Each row of a before or after table is a point. One or more steps were done to the points. Then noise was added and the rows were shuffled. The steps act on columns, c1 being the first. What was done? A step turns or swaps two columns, mirrors them in a line or flattens them onto one, adds a multiple of one to another, or multiplies or shifts one. Angles are multiples of 10 degrees, from the lower column toward the higher: turns from -170 to 170, lines from 10 to 170 but not 90. Use the fewest steps. Two steps may share a column if one is a turn and the other turns, adds or multiplies; they go together, in the order done. Otherwise the lowest column goes first.
In the rows, zero is written as 128.

Before:
[[127  90]
 [152 112]
 [175 112]
 [143 184]
 [211 100]
 [ 81  98]
 [222 129]
 [158 113]
 [138 140]
 [124 121]]
After, 10 rows:
[[209  98]
 [133 126]
 [140 121]
 [158 116]
 [154 119]
 [127 130]
 [209  97]
 [125 131]
 [174 110]
 [ 98 139]]
Steps: flatten c1 and c2 onto the line at 160 degrees

Before, 13 rows:
[[118 150 164 172]
 [112 175 100 119]
 [181 173 102 149]
 [120 182 161  97]
 [237 174 152  76]
 [154 138 164  84]
 [136 142 149 176]
 [110 172 126 147]
 [198 154 103 158]
 [142 166 161 124]
 [119 175 141 148]
 [116 161 108 131]
 [115 183 166 160]]
After (13 x 4):
[[142 116 147 172]
 [183 140 168 160]
 [173 144 100 124]
 [152  56 100 156]
 [175  74 104 151]
 [185 138 161 100]
 [170 146 124 147]
 [160 137 108 134]
 [162 115 162 124]
 [139 102 164  84]
 [173 136 140 147]
 [176  18 155  76]
 [152 139 161 172]]
Steps: turn c1 and c2 by -90 degrees

Before (11 x 8):
[[148 124  81  90 143  96  95 104]
 [157 102 166  55 115 114 177 144]
 [149  78  77  88  96  89  74  59]
 [127 113 121 135 113 168  99 144]
 [ 76 144 140  67  87 175 107  83]
 [158 175  90 118  91  93 148 144]
 [ 99 146 149 144 155 182 173 121]
 [ 88 117 169 118 150 148 144 149]
 [155  77 157 139 105 128 131 151]
 [ 90 182 169 135 152 100  89  76]
 [ 44  79 102 159 136  91 147 154]]
After:
[[144 170  80 104 149  97 172 141]
 [146 127  72  87  87  90 231 161]
 [126 114 115 130 108 165 128  83]
 [ 89 145 172 144 156  99 198 162]
 [159 103 164  41 106 112  81 154]
 [ 74 148 136  72  74 174 161 133]
 [ 92  97 166 102 159 144  94 109]
 [151  58 157 117 103 128 110 112]
 [ 95 129 150 140 161 179  80 140]
 [160 202  87 140  82  94 112 145]
 [ 42  88  98 145 138  89 113 132]]
Steps: add -0.7 times c3 to c2; turn c2 and c4 by 20 degrees; multiply c5 by 1.3; add 0.5 times c6 to c8; turn c7 and c8 by 140 degrees

Before:
[[157  33 167 211 110 142 133 148 125 127 166 101]
 [127 131 179  98 110 137 126 156 140 118 162  89]
 [112 128  85  99  90 101 135 148 120 185 133 125]
 [109 140 110 151  96 126 135 151 178 174 132 111]
 [107 122 103 121  94 206 109 101 118 134 131 112]
 [109 150 166 118 104 104 129 162 153 123 142 204]
 [146 159 175 125 144 128 132 136 112 167 144 111]
 [229  83 177 103 249 111 120 154 175 124 167 132]
 [120 122 120 150 134 111  84 147 139 135 194 150]
 [113 106 173 110  89 139  49  92 134 159 149 156]
 [122 125 198 112  95 136 142  27 128 127 172 111]
 [137  64 200 110 200 156 139 102 141 153 176 109]
 [104  97 104 146 156 102 118 110 129 145 109  87]]
After:
[[111 150 174 124 115 133 149 136 104 166 146 129]
 [188  85 174 162 153 151 162  88 149 158 149 108]
 [101  38 165  65 187  83  96 146 105 126 164 145]
 [139 136  86 173 147 121 113 148 120 184 133 125]
 [124 134 199 161 148 149 114  27 113 130 173 141]
 [114  71 201 106  56 168  90 103 124 157 178 148]
 [137 142 116 122 165 110 116 152 155 176 134 172]
 [135 130 177 166 128 160 129 158 114 116 162 166]
 [155 103 104  99 114  90 104 112 104 145 108 159]
 [165 111 117 105 134  95 149 147 147 134 197 121]
 [155 122 104 152 156 212 126 100 110 130 133 130]
 [144 154 166 148 149 115 126 162 197 125 144  91]
 [ 55  52 177  89  10 127 166 154 166 127 166 156]]
Steps: turn c1 and c7 by 140 degrees; turn c2 and c7 by 30 degrees; add -0.7 times c4 to c6; turn c4 and c5 by 150 degrees; mirror c9 and c12 in the line at 20 degrees

Before (11 x 18):
[[ 84  89 163 123 170 153 162  64 185 187  97 182 136 100 104 132 174 127]
 [ 76 111 123 181 137 151 174  65 194 110 159 144 125 114  73 133 123 193]
 [104 160 151 150 168  99  94 145  78 118 109  84 148  82 146  89 158 100]
 [117 113  97 146 117 168 152 137 168 140 134 141  98 126 132 131  76 148]
 [120 147  98 168 127 122  80 175 146 111 113  95 193 145 129 138 120  96]
 [169 162  94 149 118 101 114 208 160  93 130 149 153 119 130  83 141  94]
 [ 61 120 101 119 117 131  93 191  61  85 147 114 187  66 112  62 178  75]
 [120  80 105 165 154 126 171  55 206 139 102 110 126 130 111 110 110 109]
 [127 137 173 140 202 186  67 184 119 129 154 109 174  42 116  57 165  75]
 [140  81  87 163 152  96 145 123 135  81 140 148 126 145  70 180 111 117]
 [128 112 143 152 138 133 170 143 174 108 100 115 133 153  50 125  80 143]]
After, 11 rows:
[[124 145 135 167 116 120 136 174 134 110 113  92 196 145 127 141 147  92]
 [131 114  99 153 154 132  85 148 176 108  98 114 132 152  50 126 153 142]
 [117 112 157 143 101 165  86 139 232 141 131 139  99 123 133 129 163 148]
 [107 162  78 151 137 101 155 144  33 119 108  86 145  83 146  90 112  98]
 [129 136  44 140 137 186 170 182 210 130 153 104 175  41 119  57 115  77]
 [ 61 119 130 113 149 133 167 188  64  84 151 117 189  63 110  63 105  72]
 [ 75 106 115 183 138 152 112  64 232 111 161 149 128 115  73 129 117 193]
 [119  78 124 164  89 127 104  58 204 139 105 112 125 132 108 109 129 107]
 [ 87  92 104 126  88 147 149  62 221 185  95 183 136  99 103 129  83 129]
 [167 161 133 146 134 104 141 207 120  91 132 149 152 118 127  86 122  95]
 [137  81 105 161 120  97 115 126  89  80 138 146 126 143  64 179 136 115]]
Steps: add -1 times c10 to c3; turn c3 and c5 by 120 degrees; add 1.5 times c6 to c9; multiply c7 by 0.4; turn c7 and c17 by -140 degrees

Before:
[[148 136 177 150 138 127 122  86 132 110 118  64 121 108 150  90 150  61
   81 124 110 154 123 151]
 [131 184 139 114  65 113 154 164 189 128  65 165  86 109 144  44 125 183
  125 121 152 212 145 146]
 [ 69 100 132 147 150 128 123  78 122 110 151 109 167 150 134  75 156 112
   78 116  63 144 141 157]
 [ 88 110 124 139 128 153  88  72 181  87 127  57 186 148 143  54 115 103
  102 138 131 130  91 148]
 [105 102  96 114 151 123 149  96  99 111 152  59 166 142 161  90 156 106
  131 132 155 179 105 102]
 [152 145 159 155  96  71 112 158  75 163  68 197 100 107 150 184 142 109
  181 158 144 104  76 156]
 [ 99 156 143 105 117 100 160  64 147 117 186  98 192 164 155  80 112  85
  105 175 139 152 126 106]
 [ 61 111 188 123 142 144 123 111 141 173 112  59 150 158 142  43 120 117
   86 120 143 156 151 117]
 [192 156 136 123  91  82 110 150  83 131 115 180 153  88 103 187 105  89
  182  58 169 109 124 106]
 [200 138 160 151  84 149 136 136 103 135  51 193  94 173 105 180 110  95
  170 106 147 161 117 104]
 [176 132 117 117 102 141 137 128 120 167  73 191  82  66  69 180 130  85
  182 131 155 104 145 137]
 [117 129 135 141 147  91 103  86 155  91 116  56 180 146  99 127 155 115
   99 154 126 143 153  82]]
After (12 x 24):
[[187 155 126 173 118  88 112 155  79 154 117 122 149 140 104 175 186  88
  181  62  61 107 102 129]
 [134 186 141  34  85 116 158 169 192  97  67 109  89 139 145  50 164 180
  115 122  81 213 149 147]
 [ 91 112 124  79 125 157  88  73 175  65 121 175 187 109 142  74  71 106
  106 132 141 128 149  92]
 [ 62 111 193  24 136 147 120 109 136 142 110 169 148  96 138  31  71 115
   93 117 132 164 120 154]
 [ 99 152 140  68 118  99 158  64 152 103 186 152 194  88 164  88 108  84
  103 178 131 152 107 130]
 [146 142 175 117 141 131 125  86 126 100 115 145 127 153 149  92  57  60
   81 126 137 157 157 116]
 [107  97  98  84 156 119 144 105  96  98 148 138 172  97 159  96  53 110
  129 132 119 173 107 104]
 [110 127 136 156 134  90 101  84 165  91 115 144 179 106  98 136  46 117
   99 153 150 135  81 153]
 [204 140 160 198  79 147 140 139  95 146  52 112  94  76 103 177 201  89
  170 110 121 164 110 119]
 [152 150 153 194 104  72 111 160  74 175  69  84 106 133 151 165 184 105
  183 158 101 103 155  66]
 [ 66 102 137 101 129 129 118  77 118  98 151 118 166 139 137  86  98 120
   77 115 198 141 159 143]
 [176 134 109 150 124 139 134 124 122 186  76  81  81 170  65 162 182  84
  182 124  69 104 138 148]]
Steps: turn c10 and c16 by -20 degrees; add 1 times c16 to c4; turn c14 and c21 by 150 degrees; turn c5 and c21 by 20 degrees; turn c12 and c17 by 120 degrees; swap c23 and c24

Before, 11 rows:
[[160 134 122 146 160 162 114 160  96 105 152 168 101 147 117 202 149 111
   98 141  81 122  97  81 150 109 138  78  95 109 104 124 177  96 187 145
   93 142 133  99 166 174 115  82 147  84 161 159]
 [131 173 132 163 146 171 148  73 138  82 129 137 139 164 133 131 186  74
   94 163 110  82  69 101 193  98 154  87  77  98 129 140 147 151 162 114
   86 120 122 114 166 162  89  84 121  81 114 144]
 [154  93 133 133 135 183 194 174  95 104  97 129 170 143 132 101 109  91
   74 121 170  79 188 168 113 110 107 139 163 159 154  90 119 117 119 108
  158 148 120 152 135  83 108  72  88 161 135 136]
 [163  99 165 191 170 170  91 136 121 107 172 142 130 148 144 148 169  85
  129 160 105 107  79  63 186 117 162  94  87 113 159 142 144 123 191 173
   99 108 119 147 190 167  88  95 133  96 122 170]
 [163 146 121 159  98 191 176 108  55 123 108 158 195 157 174  95 137 123
   95 143 159 131 175 160  87 149 119 136 115 171 113  72 152  90 136 117
  157 134 143 192 170 127 111 143  79 157 161 140]
 [158 132 182  77 146 157 158  86 137  91  80 176 142 122 167 104  72  77
  135 163 151 107 191 120  94 139 170 144 155 141 155 126  92 127 115 110
  143 111 129 148 157  38  90  80  99 118 117 162]
 [ 43  87  89 145  69 137 117  95  61 153 104 100  78 132 172 177 148 157
  177 120  92 156  93  84 164 170 123 153 103 108 176 186  94 105 177 177
  104 170 180 132 144 109 154 195 128 165 125  88]
 [ 95  88 167  99 127 144 129  96 145  89  71 151 164 113 170  85 112 115
  156 183 162  99 144 142 115 110 168 143 175 147 123  96  59 174 128  95
  163 122 168 126 127  76 116 124 115  85  77 135]
 [ 78  55  99 105  83  49 107  40 136 144  60  58  70  59 219 176 143 155
  188  87  69 159 128 118 132 233 179 175 194 139 177 145  96 170 102 161
  150 167 180 145  79  53 224 143 117  90  84  85]
 [158 179 121 168  74 151 159 131  63 129 134 116 164 160 163 134  95 118
  105 125 150 105 160 133 124 133 107 128 145 125 103  55 151  96 148 147
  156 105 167 177 165  71 103 117  69 135 133 106]
 [131 125 122 104 109 197 145 128  90  99 121 162 161 157 128 115 113  77
   94 193 161 104 179 154 103 144 125 110 176 170 145  71 102 128 109 115
  180 160 120 179 173  75  79 108  48 139 138 118]]
After (11 x 48):
[[ 75  55  98 106  82  48 106  44 135 144  60  55  69  58 220 136 112 155
  187  98  69 161 128 117 129 233 178 174 194 138 177 143  94 157 102 160
  154 166 182 119 182  54 223 143 116  92  86  85]
 [132 174 133 163 146 171 149  50 139  79 130 135 137 163 132  93 144  72
   94 154 109  83  69 104 193  99 155  86  77  98 129 138 149 143 223 111
   87 120 121 137  86 160  87  86 120  77 112 146]
 [162 100 165 193 174 171  91 117 121 107 172 141 127 147 143 107 149  84
  131 162 106 109  81  64 185 118 164  94  87 113 160 142 145 126 238 172
  100 106 119 139  57 170  88  98 132  94 120 167]
 [ 45  87  91 142  69 137 117  92  60 153 105 100  80 135 171 137 141 158
  176 125  94 157  95  83 165 171 124 156 105 109 174 184  94 111 213 177
  105 173 179 126 114 107 155 197 129 161 126  89]
 [160 179 121 165  75 152 158 149  61 129 135 116 163 161 164  94 174 116
  102 140 150 105 162 133 123 129 104 126 145 124 104  56 150 107 118 147
  158 103 167 131 127  70 103 118  69 134 133 107]
 [131 125 122 104 109 197 147 138  90 100 122 163 162 154 129  73 171  78
   94 203 160 103 180 154 101 145 125 108 176 167 144  71 103 127  60 114
  181 162 121 155 110  76  79 109  49 138 140 119]
 [161 133 119 146 157 163 114 144  96 104 155 167  98 149 116 161 134 109
   99 130  80 125  98  81 151 107 142  78  96 109 105 124 180 109 218 144
   91 142 132 129  76 174 116  83 147  87 160 156]
 [163 146 120 158  99 192 174 104  55 123 108 157 196 156 173  53 163 125
   95 161 161 131 176 161  85 151 118 137 116 170 112  71 152  99  87 116
  157 135 140 144 102 125 110 143  78 156 160 142]
 [ 93  85 166  99 125 144 127 108 145  88  71 150 163 113 171  48 146 114
  155 175 162 101 144 142 116 107 169 144 174 147 123  94  58 162 112  95
  163 122 168 144 153  74 115 124 116  87  78 134]
 [157 132 183  78 148 157 155 120 138  92  79 176 142 122 168  65 194  76
  136 164 151 108 191 122  91 138 170 144 153 143 157 126  92 126  53 115
  144 111 126 142 162  40  91  79 100 117 115 161]
 [154  92 133 134 134 184 196 178  94 104  98 128 169 143 131  62 128  92
   73 129 169  77 187 170 111 112 108 140 164 162 154  92 122 124  59 107
  159 148 119 128 118  83 107  72  87 160 136 139]]
Steps: turn c8 and c17 by 30 degrees; turn c17 and c41 by -130 degrees; shift c16 by -40; flatten c20 and c40 onto the line at 20 degrees; add -1 times c23 to c35; multiply c34 by 0.7

Before, 8 rows:
[[126 165 115  87 108  76  56 163 121 154 153 135  92 118 168 102 151 189
  144 126 139  98  95 102 145 139 129  74 137 173 100 111  95 117  84  90
  150 103 170 158  98 106 119 105 117 167 146 107  93 100 113  79 145 117
  113  93  89 144 156 102 102 114  90  69]
 [ 81 116 179 175 140 118 152 119 141 143 126 150 137 144  92 144 115  93
  125 134  98 191 171 159 139  94 128 147 120  94 138 144 128 125 139 123
  120 179 122 109 152 150  61 159 112 117 116 117 110  88 146 147 135 145
  142 120 139  98 143 148 141  98  92 135]
 [114  93 107 125 146 161 116 172 139 117 133 132 157 149 115 144 150 130
   77  93 126  90 155 135 123 114  89 119 123 143 127 126 123  68 133 142
  104 151 132 111  86 136 108 129 113 116 142 155  39 153 165 145 145  81
  145 131 132 178 178 131  76 157 178 107]
 [ 68 166 148 174  91  94  82 113 135 168 120 159  78 102 157  83 131 177
  160 150  86 123  85 147 131 161 134 118 145 151  85 130 129 144  95 104
  153  82 140 181  89 101 107 114 141 158 119  95 111  88 100  92 151 149
   99  91 126 110  99 100 126 111  78 144]
 [ 81 165 185 174 161  99  72 113 101 168 108 138  95  84 175  95 101 155
  197 132  97 135  92 132 109 173 145  98 120 177  92 116 130 134  91  92
  162  77 150 165 103  90 135  95 158 179 124  80 143  71 103 134 117 141
  100 110 130  86 100 112 139 112  98 102]
 [127 138 103 151 148 154 112 122 133  98 167 151 143 141 119 143 148 124
   98 101 137  88 151 151 140  99  77 159  92 126 127 141 134  97 120 139
   83 145 116  73 131 144 109 165  79 122 115 150  74 127 182 160 165 106
  123 124 150 164 178 118  80 125 157  96]
 [144 110 130 131 100 152 120 135 164  95 178 116 137 175 101 120 148 153
   97 102 152 132 140 120 147 112  90 127 106 132 142 158 111  65 107 142
  111 134 148 104 113 147 121 149  94  97 130 141  69 154 155 132 182  70
  121 158 123 151 183  92  95 137 160  89]
 [ 70 158 146 198 200  71 164 111 130 159 122 149 160 124  99 166 105  96
  136 122  83 150 134 139 188  70 103  89 141 108 136 174 155 131 142 158
  135 130 104 165 153 164  61 145 153 122 131 108 146  75 140 157  96 151
  188 154 171  87  93 159 163 120 106 162]]
After, 8 rows:
[[145 116 124 129 164 159 130 135 166  95 183 129 140 153  90 120 143 151
   98 107 149 131 142 121 162 111  98 126 104 118 146 164 107  62 104 142
  108 134 155 100 107 149 119 154  93  96 128 142  67 134 146 133 183  71
  120 109 122 145 185  83  97 136 163  87]
 [128 149 119  79  76  81  50 167 122 154 149  82  93 134 121 100 144 181
  148 123 140  99  93 106 157 135 137  72 141 127  99 109 101 114  89  95
  162 101 168 171  87 109 123 105 119 167 142 105  91  92 109  79 149 110
  115 151  90 138 151 104  97 111  99  71]
 [ 77 124 180 176 169 121 153 117 138 141 115 151 144 126 124 143 113  94
  128 137  96 193 172 158 148  94 133 148 121 150 138 149 129 124 141 121
  133 181 121 113 155 151  66 164 118 109 108 119 115  90 144 137 140 142
  138 121 144 106 144 146 140  95  91 136]
 [109  96 110 131 146 150 116 177 141 117 144 114 156 143 135 133 152 125
   82  92 123  83 158 139 120 104  86 121 121 135 129 124 121  69 139 135
  133 145 138  99  86 137 104 127 121 118 148 157  36 153 166 149 148  82
  139 102 123 176 182 127  79 156 177 101]
 [ 72 151 142 175  80  95  81 112 135 169 112 105  83 122 103  87 132 173
  151 150  88 127  79 146 133 158 135 119 148 150  88 135 127 139  90 106
  166  83 141 195  90 101 108 112 131 162 118  95 106  89  98  87 154 144
   95 164 125 108  99 101 122 110  76 147]
 [119 156 107 150 150 157 116 118 142  93 164 129 138 136 142 144 149 127
  102 104 136  92 152 155 154  93  74 157  98 157 131 139 134  96 125 143
  145 138 116  76 129 152 108 170  92 119 106 151  75 113 174 162 161 108
  120  79 146 167 188 115  73 121 157  89]
 [ 66 141 151 191 173  74 168 110 134 166 108 138 154 109 184 167 114  96
  134 116  84 153 136 148 246  68 103  88 141 148 132 183 157 120 144 166
  105 132 107 170 149 170  53 132 151 121 130 110 144  85 143 152 101 155
  186 123 165  77  93 164 157 115 110 168]
 [ 79 147 184 179  81  96  73 115  98 167  89  75 106 109 189  95 102 148
  206 137  95 134  87 133  86 170 150 100 119 129  84 120 123 130  91  84
  137  73 151 172 102  96 130  94 166 183 128  84 148  89 100 138 121 137
   99 167 123  87  95 110 139 115  97  96]]
Steps: turn c2 and c40 by 20 degrees; turn c14 and c15 by -30 degrees; turn c5 and c15 by 70 degrees; turn c11 and c50 by -20 degrees; turn c12 and c30 by 100 degrees; multiply c25 by 2; turn c37 and c56 by 100 degrees
